Every row gives one point. Each copy is the shape, with its points in the same order, turned, moved and blurred by noise. Some copies are also mirrored. Which?
In the rows, 128 means zero.

Shape (8 x 3):
[[107 102 132]
 [118 160 140]
 [123 166 149]
 [166 150  98]
 [ 94 168 116]
 [113 147  97]
 [130 195  79]
 [100 146 194]]
Copy 1 (8 x 3):
[[121 136 103]
 [163 137 133]
 [172 134 141]
 [123  95 175]
 [146 174 161]
 [122 154 161]
 [137 140 209]
 [189 141  97]]
Copy 1 is: mirrored
Copy 2 (8 x 3):
[[103 123 131]
 [114 176 121]
 [125 185 121]
 [155 160 180]
 [ 91 190 149]
 [ 93 163 164]
 [110 205 190]
 [118 171  70]]
Copy 2 is: mirrored
Copy 3:
[[129 158 107]
 [150  96 105]
 [163  94 108]
 [ 99  86 136]
 [137  98  74]
 [100 113  83]
 [102  51  88]
 [201 132  99]]
Copy 3 is: only turned

Shape (7 x 4):
[[157 135 142 137]
 [106 123 119 107]
 [132  83 147  93]
 [ 59 129 160 158]
 [ 94  88 155  73]
 [142 200 158 156]
 [166  84 159 104]]
Copy 1, 7 rows:
[[165 130 117 119]
 [105 139 121  85]
 [149 180  97  74]
 [ 73 128  61 133]
 [ 99 197 101  71]
 [129 113 140 188]
 [178 179  96  86]]
Copy 1 is: mirrored
Copy 2, 7 rows:
[[ 95 107 153 108]
 [132 119 118 145]
 [ 91  97  83 135]
 [153 180 104  99]
 [126 105  62 138]
 [141 119 191  67]
 [ 57  90 102 117]]
Copy 2 is: only turned
Copy 3:
[[130 136 110  93]
 [122 150 149 140]
 [180 146 154 119]
 [130 103 105 194]
 [168 131 180 154]
 [ 80  81 101  92]
 [188 140 141  84]]
Copy 3 is: mirrored

Shape, 9 rows:
[[104 133 197  77 170 133]
 [114 155 195 100 101 101]
 [137 137 145 196 131 126]
 [129 164  82 150  91 171]
 [138 136  69 107 131 170]
 [ 69 134 183 111 126 122]
 [107 160 104 158 124 106]
 [121 133  75 167 101 176]
 [134 101  77 130 106 148]]
Copy 1, 9 rows:
[[ 74  73  84 175 110 181]
 [ 91  89  44 153 104 116]
 [140 133 130 181  97  87]
 [138 143 115 142 188  83]
 [136 113 137 118 195 133]
 [ 98 126  55 174 111 161]
 [177 127  94 158 134 111]
 [139 170 140 137 177  97]
 [136 149 134  96 154 122]]
Copy 1 is: only turned
Copy 2:
[[ 56 146  87 146 146  84]
 [ 83 118  79  78 128  90]
 [101  97 175  95 108 147]
 [173  88 113 126  77 148]
 [169 110 105 163 122 151]
 [ 93 140 110 109 113  57]
 [148  82 149  99 125 106]
 [183 110 145 133  70 154]
 [185 142 122 127 120 156]]
Copy 2 is: mirrored
Copy 3 (9 x 6):
[[ 81  91  92  92 106 167]
 [ 88 171 103  81 127 139]
 [162 183 174 132 108 170]
 [146 148 224 113 169 125]
 [132  95 197 138 165 105]
 [ 79 139 138  93  85 142]
 [111 176 176 151 140 136]
 [155 143 234 124 144 111]
 [154 126 193 141 137  88]]
Copy 3 is: mirrored
Copy 4, 9 rows:
[[168 101  88  81 149 191]
 [175  95  65  93  89 143]
 [138 172  89 153 125 102]
 [180 142 171 163  94  93]
 [149 115 196 141 123 123]
 [188 134  87  65 119 146]
 [162 135 121 121 129  69]
 [161 171 181 153 103  95]
 [122 142 183 122  97 109]]
Copy 4 is: mirrored

Shape (14 x 8):
[[120 108 162 151 150 151 156 152]
 [154 104 140 162 124 122  84  75]
 [158 145  76 169 145  57  85 119]
 [129 111 141 130 109 149  99  88]
 [151  88 140 107 182  85  68  83]
 [157  93 139 179 138 162 110 109]
 [ 99 184 136 141 158 137 106 166]
 [137 111 164 168 147 104 129  79]
 [163 196  89  53 150 102 116 178]
 [170  88 174 133 112 115  65 101]
 [114 187  69  64 162 145 113 187]
 [150 147 127 131 123 174 122  93]
 [ 72 156 132 162  94 170 174 152]
 [126 158 164 153 141 168 139 127]]
Copy 1:
[[140 134 170 117 135 115 141 171]
 [121 151 110 109  71 131 196 150]
 [131 167  39 141 104  69 190 151]
 [ 94 140 133 121  83 150 167 121]
 [142 140  55 131  89 162 156 173]
 [147 168 148  87 105 117 187 153]
 [157  84 113 116 162  84 144 109]
 [136 132 129 125  73 108 170 177]
 [124 134  44 118 176  81  64  87]
 [ 91 122  98  67  87 156 180 182]
 [144 130  72 137 201 119  89  65]
 [118 149 144  98  84 126 143  97]
 [121 114 210 156 154  81 156 104]
 [148 117 172  90 120  97 147 117]]
Copy 1 is: mirrored
Copy 2:
[[130 155 150  76 136 121 100  98]
 [137 155  84 126  76 139 136 124]
 [132 105 132 191 125 166 171 126]
 [139 153  72 111 114 129 107 139]
 [130 193  89 191 106 141 122  92]
 [142 134 117 101  73 131 100 114]
 [148  94 120 116 183 126 104  75]
 [143 174 109 100 106 148 157 103]
 [175 127 146 193 226 132  80 148]
 [142 173  66 146  93  88 127 127]
 [144  95 134 169 226 154  42 120]
 [178 135  90 104 124 150  85 142]
 [117 106 122  27 176 143 106 134]
 [171 131 122  71 142 127 101  99]]
Copy 2 is: mirrored
Copy 3 (14 x 8):
[[170 120 166 130 123 104 134 104]
 [ 77  89 122 126 100 116  91  90]
 [ 69 130  80 180 148 129  97 147]
 [100  86 144  90 113 139 105 102]
 [ 82  66  94 170 143 167 126  68]
 [122  88 129 131  86  91 103 105]
 [160 154 145 148 114 175 103 143]
 [ 98 128 135 141 122 106 124  63]
 [177 125  75 119 206 205  87 158]
 [ 97  57 146 138 124 122  63  71]
 [184 119 103 117 168 213 127 195]
 [135 115 112  76 105 146  97 113]
 [154 166 197  83 109 122 131 161]
 [170 149 150 116 103 133 104 108]]
Copy 3 is: only turned
Copy 4, 14 rows:
[[ 67 109 141 131 134 112 129 126]
 [136  73  71 102 115 138 112  96]
 [144 135  96  35  74 126  70 108]
 [149  81 105 131 126 129 130  97]
 [122 122  74  80  92 190 148  74]
 [ 92  60  98 127 106 118 103 102]
 [108 168 152 118 144  96  88  78]
 [104 104  64  96 128 119 135 124]
 [158 217 170 129  77 163  78 118]
 [135  72  84 108 141 189 109 101]
 [144 203 205 140  75 125  97  77]
 [140 106 105 168 105 107 106 104]
 [119 113 175 144 155  41 120 137]
 [ 98 127 116 157 144  93 104 110]]
Copy 4 is: only turned

Shape (14 x 9):
[[155 125 155 128 215 151  45 171  86]
 [ 79 111 101 137 164 129 134 103 132]
 [138 153 162 176 174 188  80 202  70]
 [ 93 114  92  63 135 123  94 103 107]
 [115 110  95 101 134 130 128 114  97]
 [121 203 143 168 160 123  78 165  83]
 [175 108 123 122 193 152 155 102 104]
 [140  97  73 101 150 143  89 118 144]
 [116 146 142 168 112 102 182 129 143]
 [150 120 130 120 172 192 149  84 147]
 [ 98 155 130 161 119  99 154 144 119]
 [ 74 102 110 100 118 104 108 112 126]
 [103 178 165 130 132 100 147 171 124]
 [107 122 143 137 111 110 108 100 113]]
Copy 1 (14 x 9):
[[181 127 138 195 230 105 176 180 121]
 [136 116 131 100 129  77 139 133 132]
 [217 116  91 185 184 142 186 189  84]
 [113 121 156 140 161  74  76 135 103]
 [118 129 128 143 133  88  97 159 116]
 [190  75 114 188 168 166 157 131 118]
 [119 140 150 148 132  99 157 219 157]
 [105 149 152 169 142  55 140 137 104]
 [126 138 101 103  93 169 146 128 144]
 [131 144 184 124 107  99 172 199 115]
 [140 113  91 120 116 156 133 122 130]
 [126 139 130 111 149  88  87 108 116]
 [131 113 105 118 157 195 138 133 112]
 [159 149 137 133 130 125 103 120 135]]
Copy 1 is: only turned
Copy 2, 14 rows:
[[249 144  62 192 146 115 142 148  80]
 [148  79 102 140 129 173 141 107 134]
 [198 134  91 214 185  62 164 143  64]
 [211  97 138 110  93 148 108  86 133]
 [176  93 147 132 108 146 146 111 117]
 [173 138  59 148 149  76 163  96  72]
 [190  86 120 121 146 165 175 187  94]
 [203 138 143 129 147 184 123 115 135]
 [ 81 111 106 112 117 117 147 148 110]
 [174  72 132 109 187 157 131 184 123]
 [ 99 115  94 128 111 115 146 109 102]
 [157 101 122 133  86 152 113  89 155]
 [113 117  89 127  98  87 115 134  77]
 [159 115 102 120 107 111 147 120 157]]
Copy 2 is: only turned

Shape:
[[ 95 105 136 146  87 133 155 120 100  95 139]
 [117 100 196 167 165 140 164 124 108 164 105]
 [117 106 199 140 113 146 104 170  94 161 119]
 [ 77 108 171 140 114 111 118 107 121 161  97]
 [129 133  41 176 140 110 115 145 123 159 114]
 [171 178 126  97 118 141 122 131  89 118 100]
 [ 89 249  92 142 134 182 162 124 119 167 101]
 [237 127  55 144 151 111 156 119 123 165 131]
 [120  90 191 105 147 103 121 127 117 158 191]
 [101 115  82 158 168 125 122 116  86 133 103]
 [ 79 146 170 162 135 205 114  97 132 150 105]
 [ 91  86 172 102 121 152 119 183 136 111  96]
 [144 182 191 132 141 100 106 137 137 116 132]
 [ 75 119 178 127 134 100 116 106 135 156 119]]
Copy 1, 14 rows:
[[142 107  89 118 128 133 106 132 152  80 162]
 [130 148  66 117 139 190  86 127  87 128 106]
 [160 136  44 118  95 118 105 170  91 139 114]
 [157 116  84  88 130 153  95 141 126 169 143]
 [169 132 193 126 140 154 152 165 125 118  99]
 [106 141 131 130  53 118 145 121 148 133 119]
 [187 155 151 141  82 170 197  43 125 141 149]
 [ 96 176 213  96 120 131 129 130 131  84  46]
 [119 135  94 121 149  74  50 127  86 142 133]
 [138 109 166 130 121 180 119 154 110 117 141]
 [146 138  66  86 123 177 168 114  85 143 175]
 [123  85  43 148 137 113 147 161 122 151 116]
 [116 196  94 145 108 105 114 134 140 168 146]
 [147 123  90 107 145 134  86 138 126 176 153]]
Copy 1 is: mirrored
Copy 2, 14 rows:
[[133 180 144 106 124 149  99 128  93 120 160]
 [155 121 116  58 144 136  67 147 159  73 110]
 [134 123 112  48  98 175  98  93 113  85 106]
 [116 149 128  96 155 157  62 103 118 107  90]
 [110 183 149  96 133 129 168 127 180 176  84]
 [ 75 111 112 129  97 148 144  97 164 113 163]
 [ 31 152  80 133 169 146 181 179 153  87 109]
 [142 151 134 122 102  56 174  96 229 148 132]
 [148  96 157  80  91  95  86 108  81 103  97]
 [103 163 143  99 121 145  98 159 170 166 106]
 [121 130  50 103 161 172  93 158 110 111 102]
 [162 122 148 111 103 211 101 113 109  89 109]
 [ 97  61 138  79 155 138 132  94 120 112 141]
 [114 120 144 100 157 146  67 107 103 110  87]]
Copy 2 is: only turned
Copy 3 (14 x 11):
[[133 112 154 129 122 141 158 171  67 110 137]
 [ 84 173 118 141  96  94 180 166 128  84 147]
 [ 85 163 168 129 107 108 131 147 116 126 194]
 [ 88  95 129 116  95  98 175 164 124 128 164]
 [172 123  65 116 174 105 150 119 110 166 135]
 [ 78 115 140 166 189 135 120 114 113 128 120]
 [112 122 117 210 212  96 169 204 141 188  95]
 [174 138  66 169 177 104 120  51 129  92 104]
 [125 125 151 107  81  96  88 160 145  72 152]
 [114 126  72 101 147  98 152 151  89 142 109]
 [ 85 135 173 149 124  58 192 175 109 156 114]
 [ 88 158 165 107  78 156 135 144 112 162 138]
 [ 95 126 176 110 173 128 144 153 183 102 142]
 [ 99  95 132 102  89 101 157 181 148 120 156]]
Copy 3 is: mirrored
Copy 4:
[[110 133 112  74 139 156 160 139 174 144 110]
 [ 71 100 127 138 113 115 175 105 126 205 110]
 [116  50 107 108 117 135 131 107 134 171 128]
 [117 103  87 110  89 100 166 148 142 167 116]
 [124 161 117 128 168 117 170 145  73  92 168]
 [112 156 103  82 147 102  77  85 120 131 121]
 [166 218  62 113 122 119 149  47 102 165 168]
 [ 41 180 154 150 186  83 107 119  98  91 177]
 [ 88  83 165 139  66 144 120 130 163 137 126]
 [117 166 126 106 142 129 160 157  78 148 118]
 [112 138  37 139 104 160 148 104 122 195 112]
 [160  73 107 136 151 128 127 126 159 166  77]
 [ 99 109 109 113  89 108 127  55 134 103  85]
 [123 114 104 123  65 108 158 140 148 151 103]]
Copy 4 is: only turned

Shape (17 x 12):
[[147  87 123 139 121 136 133 117 113 144 113 104]
 [151 137 123 127 130 118 137 115 110 134 116 112]
 [130 157 131 146 129 129 135 128 126 113 114 106]
 [136 134 116 135 135 121 124 129 110 139 249 107]
 [122 156 114 123  93 123 138 112 106 128 109 124]
 [149 124 153 131 120 127 123 128 134 138 112 141]
 [126 107 115 115 130 160 133 111 112 146 114 115]
 [127 137 131 109 129 119 133 116 143 145 114 109]
 [108 154 128 133  96 128  71 113 201  97 110 134]
 [125 119 111 124 140 123 116 133 107 118 123 132]
 [140 150 127 119 116 123 143 127 114  94 115 121]
 [126  66 123 133 112 128 140 115 192 142 146 120]
 [151 149 109 129 122 137 129 142 173 143 152 121]
 [103 136 121 141 117 125 143 119 117 143 109 132]
 [130 136 149 116 121 131 126 168 104 130 116 106]
 [141 153 130 127 135 138 144 113 132 129 155 122]
 [129 155 131 106 132 167 136 135 118 144 114 115]]
Copy 1, 17 rows:
[[125 111 114 157  91 152 133 134 104 140 129 122]
 [112 126 133 142 109 144 117 117  99 117 128 149]
 [129 155 116 129 118 139 113 125 109  92 128 145]
 [ 99 117 189 116 117 121 161 224 119  93 132 160]
 [109 162 143 136 118 126 114 107 105 116 154 125]
 [122 120 117 140 104 121 119 112 142 127 128 146]
 [119 123 119 125 115 160 127 132 109 147 155 121]
 [106 128 111 147 141 134 123 123 114 126 143 152]
 [187 159 110 161 162  95 107 125 155 112 173 149]
 [134 125 146 140 116 164 132 119 127 113 139 131]
 [126 167 140 133 113 140 129 108 112 114 129 155]
 [138 119 106 179 145 120 139 175 137 171 115 123]
 [118 142 130 149 134 130  89 172 142 126 134 163]
 [109 139 124 134 133 136 121 114 119 112 135 104]
 [100 151 113 138  96 160 140 119 142 102 143 150]
 [115 137 138 112 127 129 118 147 109 120 126 159]
 [102 146 108 104 118 157 111 127 122 127 156 148]]
Copy 1 is: only turned
Copy 2 (17 x 12):
[[109 141 127 168 153 103 118 104 124 123 125 131]
 [114 116  96 147 143 115 135  98 143 136 135 130]
 [135 145 110 136 122 122 153 103 149 129 137 152]
 [ 83  75 200 122  84 116 127 127 173 143 143 126]
 [127 132 116 114 168 117 149  81 159 130 129 143]
 [124 116 109 134 144 115 132 125 108 127 113 148]
 [114 138 131 147 147 121 123  85 127 114 115 106]
 [113 137 105 113 135 123 131 104 121 148 135 113]
 [127 177 126  93 146 164 196 138  99 151 116 160]
 [130 120 133 146 156 139 144 122 141 117 145 115]
 [125 128  95 131 146 142 140 116 169 134 129 143]
 [ 78 170 146 124 133  94 114 155  98 130 126 113]
 [105 127 121 110 108 104 164 136 138 151 104 105]
 [136 134 124 116 157 103 139  97 135 104 139 130]
 [168 124 113 146 133 128 121 109 140 149 121 127]
 [ 99 120 117 116 109 121 138 111 155 126 121 129]
 [135 128 105 130 123 129 137  82 139 125  96 113]]
Copy 2 is: mirrored
Copy 3, 17 rows:
[[132 110 100 116 154 135 123 107  90 124 117 136]
 [122 130 111 137 147 122 139 140 103 122 139 146]
 [132 112 129 148 110 109 153 142 116 132 137 143]
 [155 137 124 178 169 112  50 148 174 113 104 119]
 [125 147 137 113 130 101 143 149  99 117 149 128]
 [106 116 107 116 107 146 123 140 112 122 127 133]
 [124 134 118 110 145 119 117 113  93 148 122 156]
 [105 145 110 141 121 109 133 121 101 126 122 141]
 [120 139 157 149  34 125 116  99 100 121 149 111]
 [121 122 132 130 143 132 130 110 129 124 145 141]
 [134 134 126 141 127 125 157 149 119 141 157 127]
 [140 146 112 137 105 160 110  78  95 119  74 111]
 [116 137 149 174 114 135 105 138 106 128  97 125]
 [123 134 128 107 121 106 146 129 114 111 120 141]
 [ 93 103 122 127 135 111 136 141 132 156 135 114]
 [139 143 124 149 126 122 112 153 124 134 121 147]
 [107 133 133 124 130 108 119 150 100 165 126 154]]
Copy 3 is: mirrored

Shape, 16 rows:
[[100 140 143 161 167 103 154 140 109 170 159 138]
 [ 87 120 119 115 125 125 152  93 110 163 110 191]
 [137  89 166  77 107 131 113 114 132 126  85 146]
 [121 165 155  99 179 134 149 172 153 119 163 117]
 [155 136  75 130 144  93 106 122 121 103 160 139]
 [162  94 144 124  89 164  96 113  93 161 153 115]
 [172  91 176 129  84 122 198 191 177 114 178 176]
 [174 111 112 110 187 175 124 136  83 126 114 130]
 [147 157  49 143  78 140 161 135 123  91  61 142]
 [120 121 161  96 131 106 112 238 124 128 178 125]
 [175 146  53  97 181 127 145 129  98 130 119 152]
 [155 206 139 101  74 181 151 138 163 198  52 160]
 [208 156 122 147 129 120 170 148 156 148 107 149]
 [102 160 137  80 105 143 147 150 164 138 113 139]
 [150 200 185 124 170 148 174 118  59 115 140 150]
 [ 93 115 155 144  95 151  80 163 118  93 151 168]]
Copy 1, 16 rows:
[[103 183 199 120 145 113 141 130 145 115 149 121]
 [125 164 150 140 137 181 151 104 188  87 109 136]
 [122  68 120 141 136 181 129 118 127 101 125 142]
 [120 120 201 131 190 109 183 115  90 132 135 123]
 [142 146 144 162 113  79 173  97 107  75 127 152]
 [150 120  98 119 118 135 120 154 119 101 177 118]
 [126  58 179  73 171  81 101  83 129  72 112  65]
 [133 161 130 148 133 170 160 121  48 105 123 110]
 [114 142  65 101 142 101 143  85 116 116  38 162]
 [109 102 177 153 215  94 119  83 107 111 187 116]
 [160 180 142 130 134 133 178  78  68  85  89 155]
 [176 124 124  82 212 162 103 161 130 154  53 175]
 [148 126 172  85 141 100 110 120  81  96  69 141]
 [137  99 150 123 194 133 160 106 149 145  98 151]
 [ 93 177 179  82 189 144 193 174  90  63 117 136]
 [ 86 109 104 184 181 107 136 134 157  90 140  96]]
Copy 1 is: mirrored
Copy 2 (16 x 12):
[[122 108 167 156 175 100 131 128 150  98 162 111]
 [154 144 132 134 145 150 172 161 143  80 155  81]
 [182 157  96  87 110 144 139 127 105 124 142 113]
 [139 122 150 154 131  52 150 114 105 130  99 130]
 [ 77 126 137  92 118 119 131 118 158 110 101  87]
 [141 140 132 120  59 148 108  98 143 128 193 109]
 [218 123 149 125  75  65 155  91 190  56 114 158]
 [129 191 130 138 102  85  80 126 122 134 114  55]
 [143 128  82 158 113 198 133  91 152 108  41  68]
 [130 177 149 133 135  66 157  61 146 105 138 186]
 [ 79 170 100 140 103 101 116 153 138  90  88  49]
 [201 112  31 213 113 138 157 103 119 113 149  85]
 [160  98  73 145 103  94 102 116 165  77 112  82]
 [168 133 100 168 123 123 173 109 110 126 117 129]
 [164 113 161 142 135  61 120  80  75  87 125  30]
 [165 157 153  97 141 130 177  61 160 150 150 112]]
Copy 2 is: only turned

Shape:
[[ 79 133  90 108 135 144 123 161 172 184  83 108]
 [ 99 162 113 136  63 171  99 155 125 152 151 157]
 [111 180 153 116  60  64 108 147 135 152 151  47]
 [ 74  83 137 144 182  84 129 119 168 112  52 112]
 [141 126 142 141 180 126 131 166  98 111  82  87]
 [ 70 106  55 193 134 128 173 135  94 111 120 136]
 [145 153 126  55 125  65 124 124 169 154  75  95]
 [115 162 127 147 152 113 109 121 118 126 119 221]
 [171 104 152  92 134 122 126 134 144 202 163  95]
 [157 110 147  72 114 135 119 160 139 109  93  60]
 [127 183 142  70 155 170 140 121 149  51 180 161]
 [165 139  85 179 186  85 102 172  89 168 152 153]
 [ 83  73 162 117  98  93 167  90  95 118 128 105]
 [175 131 152 150 138 122 168 106 212 140  91 148]
 [126 113  95 145 132 119 106 129 119 130 170 118]
 [134 132 130 116 147 156 133 117  82 153 156  74]
 [115 114 187  80 129 183 142 166 134  74 137 157]
 [117 128 143 156 161  94 178 164 135 122 135  72]]
Copy 1:
[[ 55 139 122 191 176 117 173  83 132 134 150 119]
 [117  93  92 128 177 141 209 120 129 125  81 115]
 [118 121 124 200 117 209 119 104  64  85  87 108]
 [ 77 202 146 167  87  66 152 127 117 117 177 139]
 [ 84 117  92 138  70 111 120  99 155  70 184 111]
 [ 29  88 127 116  91  74 193 160 116 119 122 109]
 [ 97 147 144 212 146 153  92  97 129 112 151 188]
 [120 128 147  84 130  89 194 109 165 100 100 183]
 [ 94 132 120 131 165 192  79 112 170 141 136 107]
 [116 121  53 197 127 145  98 121 139 119 165 128]
 [194  65 112 147 130  61 113  97 158 150  87 140]
 [ 42 113 130  54 109 130 124  79 164  67 112 137]
 [117 140 138 151  66 152 152 190 117 167 145 113]
 [114 190 142 161 176  86 104 166 179  82 115 129]
 [ 85 113 119  91 123 122 125 118 109 122 112 123]
 [111  69 130 118 125 154 120 109 131 125 164  90]
 [177 116  63 153 103  86 159 120 185 162 117 114]
 [ 82 128 139 167  74 109 115 116 136  89 110  73]]
Copy 1 is: only turned
Copy 2:
[[158  69  65 143 122 183  84 115 116 125  68 143]
 [128 113  53 142 124 145  79 106 173 152 171 153]
 [ 61  78 126 176  96 124  50 115 107 160 139  74]
 [124 101 144 126 117 166 176 134 116 122  22 138]
 [149  93 132 145 135 181 176 115  83 104 130  98]
 [125 154  80 126  59 187 148 160 141  68 119 154]
 [149  83 131 208 137 112  84 125  73 153  62 110]
 [143 131 120 153 161 106 137 122 171  88 134 195]
 [180  53 100 115 105  78  87 111  86 143 132  95]
 [157  97  99 158 133 150 135 119  64 195 115  77]
 [151 139 121 122 199 130 110 205  98 176 176 172]
 [129  75  80 149 122  97 160 114 107  22 162 142]
 [131 162 156  99  57 125 121 122 109 156  99 109]
 [200  69 129 162 132 106 141 184 171 142  81 107]
 [115 100  80 124  93 112 134 141 105 120 148 145]
 [161  83 124 115  85 150 111 122  72 136 180 128]
 [169 156 105  88 192 149 135 138 121 189 146 115]
 [122  94 133 116 113 158 125 167 100  95 118  71]]
Copy 2 is: only turned
Copy 3:
[[148 138 126 147  87 112 117 122 100 194 150 188]
 [153 215 107 118 135 154 124 128 107 145 122 118]
 [180 197 173 174 123  89 117 139 192  92 132 156]
 [104  47 129 183 107  76 101 153  97 141 161 134]
 [131  78 117 128 132  78  89  64 150 134 150 122]
 [ 91 134 153  74 134  82  84 126  43 132 122 114]
 [140 105 172 178 131 119 163 140 186 159 161 182]
 [ 90 119 123 139 127 175 127 131 117 157  94  71]
 [195 107 122 120 100 133 182 106 165 101 107 180]
 [175 111 110 137 151  95 145 100 173 126 208 160]
 [ 98 138 122 102  97 212 143 109 157  98 211  75]
 [129  99 134  66 113 112 101 116 161 165  45 111]
 [172 104 171 167 148  99 150 122  78  60 146 117]
 [ 64 102  80 161 122 122 180 134 140 105 125 177]
 [152 123 135  83 125 129 108 149 128 107 117 130]
 [176 116 148 103 122 143 102  67 136  86 136 156]
 [153 128  77 136 116 148 166  85 118 112 209  64]
 [118 113 145 128  83  61 115  95 144  90 140 134]]
Copy 3 is: mirrored
Copy 4 (18 x 12):
[[ 81 160  72 129 174 164 132 118 119  86 149 134]
 [116 121  87 174 138 141 134 183 145 150 202 100]
 [104 189 111  57  93 137 110 168 159 186 162 137]
 [163 131 111 116 135 156 100  80 125  65  84 181]
 [141 149 118 119 128  83 122 156 113  69  83 122]
 [182 163 163 181 161 177 107 167 144  54 148 120]
 [ 67 125 112  44 121 163 149 129 114 126 101 147]
 [142  59 132 171 154 131 144 183 116 121 139 175]
 [ 89 157 134 117 161 108 171 111 129 179  96  90]
 [101 145  91  77  94 110 121 121 104 114  97  71]
 [ 89  60 179 140 102  76 101 137  67 115 195 106]
 [138 133 154 147 227 108 127 215 139 133  83 136]
 [165 166 164 148  64 166 140 103 128 141 111 128]
 [150  75 131  72 166 114 182  86 150  97 142 128]
 [126 135 158 154 156 130 100 152 144 139 123 102]
 [ 88 171 154 158 117  92 141 147 146 121 114  95]
 [146  96 110 156  88  85 127 111  51 123 157  92]
 [159 190 157  93 149  98 121 132 113 104 129 132]]
Copy 4 is: only turned
